Every row gives one point. The window is the flat piece filled in between its corners: a triangle in 3 columns, a solid with four corners in 4, and so on. A path goes straight from each point to the next, and from the last back to the first. After which points does the path pass through the window?

Window:
[[-17  -9 -15]
 [ 54  14  29]
 [-32  16 -26]]
Path:
(1): [  1   6 -26]
(2): [-24 -16 -73]
(3): [-13   3   6]
(4): [52 10 76]
(5): [62 23  3]
(6): [-22  21 -46]
(7): [-54  -7 -13]
(8): [ 9  6 29]
(9): [77 17  7]
(10): [-23   1 -37]
(11): [-85  40  -9]
(12): [-82  37  -9]
Through the window after points: 2, 8, 12

Window (4 x 4):
[[-26   1 -27  33]
 [-61 -36  25  64]
 [ 49  57  -5 -18]
 [ 11   1 -13 -59]]
Path:
(1): [-27  76  10  13]
(2): [  1 -40 -44  26]
(3): [ 48 -19 -42 -18]
(4): [ -2  55   0 -31]
(5): [-19  22   4 -16]
(6): [ 35 -27   8  -3]
(7): [  5 -40 -46  22]
(8): [10 70 43 -8]
(9): [-53  38   9 -24]
(10): [65 18 -8 15]
(11): [  4 -44  24  73]
(12): [-85 -33   7  40]
Through the window after points: 1, 7, 9

Window (6 x 6):
[[ 23  15  50 -19 -14  35]
 [-49 -80 -20  17 -48 -13]
 [-29 -27 -56  61 -40 -46]
 [ 37   1 -37 -45  35  30]
 [-14 -11  15 -41  49   4]
 [ 39  15  17 -89  21  -4]]
Path:
(1): [ 12  12 -29 -46  21  17]
(2): [ 36 -54   0  -5  47  17]
(3): [ 53 -81 -48  27  42  23]
(4): [-87  24   1  -5 -61 -58]
(5): [-41  67 -38 -35  18 -31]
(6): [ 14 -21  -9  13  -9  -7]
(7): [ 25 -39  14   1  11  -7]
(8): [-57 -14 -44   9 -12  -1]
(9): [-18  63   7 -53  -5  35]
(10): [ 21 -63   9  -9  61 -21]
(11): [ 25 -18  -8  -3  28 -30]
(12): [-20   2 -25 -38 -17  17]
(13): [-60 -37 -42 -24   2  30]
(14): [ 16 -70   5  23 -51 -38]
(15): [ 59 -12  -2 -37  14   3]
(16): [-63  16  47 -67  23  64]
Through the window after points: 1, 3, 11, 13

Window (8 x 8):
[[ 99  56  34  12 -18  52  16 -31]
 [  2 -74  51  20  18  11   4  57]
 [ 23 -10  52  37  -3 -51 -63   1]
 [ 44  76  -5  79  21   0  -8  20]
 [-48 -64  26 -15 -26 -58  63  -7]
 [  8  36  15  25 -55  12 -86 -45]
 [ 56 -31  -8   5 -25  23  64 -98]
 [ 26  12  14 -16  56 -37 -62   4]]
Path:
(1): [ 41   0 -20  35  -6  -4   3 -13]
(2): [ 37  23  56  28  -2   5  12 -55]
(3): [ -5  36  39  40  16 -16 -16   5]
(4): [ 40 -53  14  -5 -14 -17 -51  32]
(5): [ 40  -5   1   5 -20  -3 -28 -12]
(6): [ 4 10 45 29 66 13 29  9]
(7): [ 22  47  44  41   4 -11   6 -42]
(8): [ 31  17  -7  49   7 -15 -14  36]
Through the window after points: 1, 7
